Rows are points. Any point is a mix of the corners, with weights that add up to 1. It lies inside the corners' shape when no weight is negative. Is each point inside? If not, which corners have a negative weight?
In the rows, 128 means zero.

Corners:
(1): [183 156]
(2): [70 75]
(3): [156 157]
Points:
[84 93] => outside (1)
[66 75] => outside (1)
[79 83] => inside
[158 140] => inside

Corners:
(1): [147  94 136 156 160 181]
(2): [ 70 217 110 110 187  58]
(3): [189 132 178 152 154 137]
(4): [178 106  95 128 107 133]
(5): [177  69 135  94  64 134]
(6): [192 106  98 126 110 249]
(7): [ 44 171 145 212 108  69]
Points:
[ 84 161 136 167 132  77] => outside (6)
[152 128 113 142 141 163] => outside (5)
[121 142 148 169 123 112] => inside
[156 107 139 154 124 159] => outside (2)
[134 143 133 142 142 143] => outside (4)
[171 129 110 107 124 148] => outside (1, 7)
[115 138 100 110  82 111] => outside (1, 3)

Corners:
(1): [132  97 127 100 101 202 135  68  95 109 174]
(2): [144 142 126 146 122 146 167  78  81 217 150]
(3): [206  79  47 115 206 157 135 129 239 132  90]
(4): [ 91 132  79  89 162 126  82 121 113 136  77]
(5): [ 80   7 108 160 174  82 164 176 168  92  87]
(6): [119  77 142 135 128 182 101 155 185 147 158]
(7): [ 94 146 229 178  51 199 133 102 156 186 135]
(8): [146  72  71 165 182 136 149 190 118  73  63]
(9): [188 217 134  72  93 132 130 130 225 205 164]
(10): [ 82 120 238 105  97 154  73 116  84 129 153]
(11): [128  98 111 200 143 139  75 180 187 106 101]
(12): [204  98  80 131 100 110 165 134 156 157 114]
Points:
[132  92 121 142 126 149 135 117 118 127 119] => outside (6, 9)
[135 110 149 147 117 145 127 145 172 152 129] => outside (1, 4)
[150 102 115 135 130 169 118 119 151 136 126] => outside (5, 9)
[134 112 137 170 119 170 138 132 173 149 129] => outside (4, 10, 12)
[119 118 162 127 119 149 118 114 108 152 137] => inside
[118 122 142 121 123 146 110 128 139 144 121] => inside
[142 122 119 142 130 145 150 108 110 174 132] => inside
[145 110 108 136 131 147 142 123 148 152 122] => outside (10)

Corners:
(1): [182 170 166 129 155 132  90 101 107  91  86 113 147  59 105  71 144 161]
(2): [ 97 195 166 127 118  97  82 104  98  70 112 139 201 140  96 106  89 126]
(3): [111 170 146 160 138 149 104 109 129  79 100 153 149 143 149 139 109 108]
(4): [166 122 151 103 161 106 138 169 156 122 115 142 148  96 129 120 131  54]
(5): [116 179 187 139 123 141 122 129 114 103 128 127 149  92 121 122  87 169]
(6): [165  54 127 134 138 123 119 111 170 187 120 129 114  85 130 156 135 111]
(7): [133 114 129 106 115 125 136 107 164 156  80 102 157 152 119 125 149   7]
(8): [126 113  87 151 125 129 124 154 133 123 123 116 122 138 152 133 177 135]
(9): [105 116 140 141 159 122 133 119 167 138 105 136 125 155 175 116 148 151]
(10): [148 128 139 128 141 120 110 109 150  95 109 141 119  64  94 123 166  45]
(11): [122 154 119 184 141 131  93 103 127 150 140 128 105 100 133 115 127 108]
(12): [110 114  84 152 139 126 114 124 143 128 133 125  76 102 186  95 143 132]
(13): [113 133 127 134 179 167 114 119 126 137 162 128 114 103 115 138  98 115]
(14): [127 138 173 106 145 174  84 129  94 109  91 127 176  69 109  82 124 132]
(15): [100 170 141 141 125 147  88 137 105 146 164 125 110 121 176 151  96 185]
(16): [135 144  98 118 144 139 161 153 180 165 160 144 135 147 163 172 139 132]
(17): [102 146 101 138 125 149 154 104  99 147 147 126 130 144 145 142 149  97]
(18): [182 112 125 135 149 156 138 145 184 155 153 110 125 108 158  96 168  79]
(19): [155 159  92 119 139 149 151 120 121 175 172 171  74 127 113 150 131 181]
Points:
[137 142 143 121 136 143 119 124 133 133 127 131 139 104 128 130 120 117] => outside (8, 9, 11)
[131 134 126 144 136 145 120 129 152 152 125 129 118 124 165 127 136 157] => outside (2, 4, 10, 13, 17)
[131 139 133 131 138 134 119 125 135 131 127 127 129 106 134 120 132 120] => outside (3)
[127 165 129 144 133 129 120 134 122 118 139 137 132 128 143 133 135 150] => outside (6, 7, 12, 13, 14)
[150 139 120 130 141 123 118 115 139 147 144 130 117  99 122 125 133 102] => outside (3, 5, 8, 9, 14)

Corners:
(1): [135 147 125 105  74 207 160 172 127 112 181  91  42 224  96 109 124 128
 185 157]
(2): [102  20 143 121 118 112 115 229 155 170 105  80 125 125 134 157 149 129
 134 168]
(3): [153 173 102 141  72  71 121 112 150 167 143 171 138  79 161 156 159  97
  51 143]
(4): [226 127  83 217 171 133 108 106 117 138 109 131 137 107 141  83  87 149
 176 153]
(5): [235 123 139 121 108 101 123 150 113 149 132 139 102  96 110 145  90 162
 217 115]
(6): [ 81 193 106 165  89 101 137  51 156 157 127 148 176 144 129 166 127 136
  53 132]
(7): [139  96 118 126 119  84  88 152 153 153 114 171 134 152 173 101  94 153
 137 100]
(8): [173  53 101 144  71 181 125 164 170 176 101  92 150  75 125 114 130 125
 195  97]
(9): [ 49 194 103 171 103 134  74 105 142 174 231  92  61 219  94  76  97 157
 117 131]
(10): [  7 182  60 168 153 112 130 133 120  66 123 178 107 160 136 192 101 127
  41 136]
(11): [213 144 115 153 124 133 111 150  88 109 174 145 121  82  77 125 169 158
 106  70]
(12): [152 173 137 109 123 140 183 178 115 119 173 175 134  82 103 159 138  98
 135 130]
(13): [125  51 158 116 137  99 149 114  91 128 125 106  92 110 124 164 141 140
 104 103]
(14): [192 155 146 148 110  91  70 127  76 177 138 120 151 114 146 142 130 141
 157  97]
(15): [ 41  43 100  77 159  97 140 143  60  76  57 224 159  86 111 161  59 161
  32 181]
(16): [146 185 162 126  63 124 113  73 131 127 148 150 175  89 146 127 139 166
 103 115]
(17): [146  84  74 153 142 131 126 134 105  79 151  63 138  86  75 140 122 110
  96 118]
(18): [131  53 146  77  78 145  85 146 109 113 176 198 108 115  98  68 151 151
 183 148]
(19): [ 69 214  58 212 184  94 164  72 144 199 183  83 140 156 196 183 121 133
  94 109]
(20): [ 40 136  86 173 106  64 176 195 115  99  78 185 156 132 144 117 177 126
 101 112]
(21): [193  54 127 218 115 149 159 156  89 139 196 102 137  81 161 165 109 153
 144  80]
Points:
[126 127 125 136  98 123 127 140 132 147 152 125 119 132 129 136 132 131
 141 119] => outside (4, 11, 15)
[144 155 113 151 141 109 136 129 119 135 145 121 128 131 133 146 133 141
 139 114] => outside (3, 8, 9, 15, 21)
[132 124 113 136 105 121 132 149 117 134 149 135 119 112 116 146 142 130
 112 117] => outside (4, 7, 16)
[118 110 146 104 107  96 110 156 107 126 121 170 101 142 128 119 121 143
 144 149] => outside (6, 8, 11, 17, 19, 21)
[115 120 100 151 118 119 127 156 121 130 132 141 135 120 134 125 132 133
 117 124] => outside (5, 6, 13)

Corners:
(1): [126 160  98 127  49 166 146 106 141 175 173 123 124 142 167  83 164 166
 108 139]
(2): [195 128 105 139 110  98 140  39 195  65 179  95 107 107  59  70 165 164
 226 198]
(3): [ 74 161 150 120 105  63 145 122  83 163  73 139 152 179 172 163 116 190
 150 136]
(4): [150  64 114 150 152 107  47   9 189  82 113  69  31 207 129 109 135 142
 206 161]
(5): [165 100 134 200 126 106  87 138 162  90 200  82  69 116 110 111 197 144
  88 176]
(6): [112 162 152 127  51 102 113  67 157 147 162 141  94 131  40  84 232 109
 159 118]
(7): [100  92 113 124 100  78 141  98 162 178  77 183 147 112 168 168  81 121
 138  39]
(8): [199 143 145 106  98 131 101  88 228  52 116 119   7 125 107  84 174 161
 157 243]
(9): [ 89 113 194  89  73 117 193  76  63  93  96 105 147 154 131 175  74 113
 115  92]
(10): [156 173 150 189  99 129  96  97 143 123 172 176  81 177  41  80 132 131
  99 167]
(11): [123 187 119  89  22 157 119 129 143 116 120 133 224 135  53 137 158 187
  74 153]
(12): [ 91 209  77 138  64 115 156  99 106 191  84 110 161 103 137 208 138 102
  79 155]
(13): [236 127  85 143  88  57  93 107 154  99 138  94  77 184 101  58 175  78
 157 156]
(14): [ 62 130 169  72 199 173 153 147  56 110  27 140 168 140 144 149 131 101
 109 111]
(15): [142 203 137 220  41 128  88 127 137 123 101  89 111 150 122  86 133 125
 152  90]
(16): [150  88 133 112 102 143 127 121  38 146  85 173 122 110 196 201 120 115
 143 104]
(17): [112 138 156 123 102 139  81 151 146 112 168 116  73 155  74  91 129  83
 208 218]
(18): [ 95  93 116 155 128  96 139  82 111  37  81 171 101 218 180 176 136  96
 173  94]
(19): [141 189 189  68 106 160 126 121 146 134 119 157 194 123 183 189 138 129
 117 132]
(20): [ 72 180 143  87 164 155 183 154  93 115  89 109 114 160  77 208 108 166
 117  82]
(21): [ 81 183 126   9 146 101 129  95  75  60 108 150 175  99 176 180  60 169
 118 117]
Points:
[131 129 131 116 116 123 127  91 105 116 116 141 103 149 180 153 149 123
 114 144] => outside (2, 7, 11, 15, 17, 20)
[123 140 129 122 102 112 126 100 126 113 113 128 112 143 123 135 135 139
 144 135] => outside (19)
[143 140 125 132 105 113 118  97 141 108 120 115 106 149 116 120 139 132
 153 136] => inside
[119 144 136 126  99 127 129  99 135 120 125 135 122 142 123 135 136 140
 138 135] => outside (13)
[112 150 140 119 112 118 121 108 105 146 115 130 120 141 132 144 130 119
 129 119] => outside (2, 8, 11, 18)
[128 146 137 112 108 118 128 108 118 109 117 139 117 129 139 142 127 117
 141 123] => outside (3, 4, 11)

Corners:
(1): [ 63 107 103  86  98 184 159 142  74 207 131 181 188 125 155 154 113 117
 118  99]
(2): [136 184 126 114 135  72 151 179 131 132 104 112 142 157  72 165 153 154
 123 125]
(3): [174 122 139 201 102 173  84 144 117  99  81 115 151 126 159 219  97 149
  60 165]
(4): [181 122 106 156 165 129 172 194 147 140 128 133 112  83 112  71  84  90
 106  94]
(5): [181  83 125  97  97 144 157  87 173 192 140 161 202 138 194 158  64 183
 196  86]
(6): [ 96 101 136  97  74 170 173  96 156 122 140  66 162 108 116  63 176 146
 188 199]
(7): [138 171  58 132 138 135  79 205 165 102  73 113 204  40 167 214 152 115
 104 129]
(8): [107 195 142 120 108 114 173  81  87 116 106  99  94  50 111 113  91  99
  86 141]
(9): [112 103  96 150 145 107 158 182  65 114  92 139 191  93 111 164  67 107
 146 115]
(10): [134  59  98 104 142  99  62  99 171 194 195 105 203  64  70 106  63 164
 184 108]
(11): [140  60 148 224 102 124 150  97 175 101 195 165  69 119 130  64 183 171
 122  90]
(12): [ 93  97  87  71 166 131 149 104 151 147 124  44 187 164 112  83 101 139
 173 124]
(13): [143 114 159 107 126 120 197 173 159 133 168 106 111 174 156 132 128  87
 204 199]
(14): [146  63  63 144 119 133 169  99 130 170 179 133 162 169 166 115  80 219
 200 182]
(15): [136  91 160  98 101  61 124 159 124 110 134 127 143 104 167 203  56 206
 128 188]
(16): [ 50 162 192 152 146 167 181 137  59 189 163 131  96 150 112 156 122 156
 139 170]
(17): [121 179 160 192 133 137 165 112 127 211 195  85 140  99  89  64  89 104
  93  50]
(18): [ 48 188 159 168  75 148 202 123  87 140 114 154 129 111 141  61  99 126
 119 105]
(19): [104 220 157 186 105 161 172 185  49 160 188 128  93 131 144 101 178 157
 170  49]
(20): [148 124 172 100 122 155 172  99  52 146 189 172 169 146 142  70 131 138
 140 139]
(21): [102 203 140 169  86  60 129 100  88 208 105 131  94   7 151 138 191 152
 122 103]
Points:
[109 138 142 137 114 131 166 130 104 156 142 128 132 121 129 116 110 141
 137 127] => outside (7)
[106 125 147 154 119 122 145 109 110 176 172 125 113 106 129  99 107 151
 136 126] => outside (2, 5, 6, 7, 9)
[143 112 127 125 111 136 154 116 137 164 144 134 164 125 154 136  96 158
 162 118] => inside
[130 132 143 138 112 123 150 138 121 147 136 136 141 109 137 141 114 145
 135 124] => outside (12, 14)
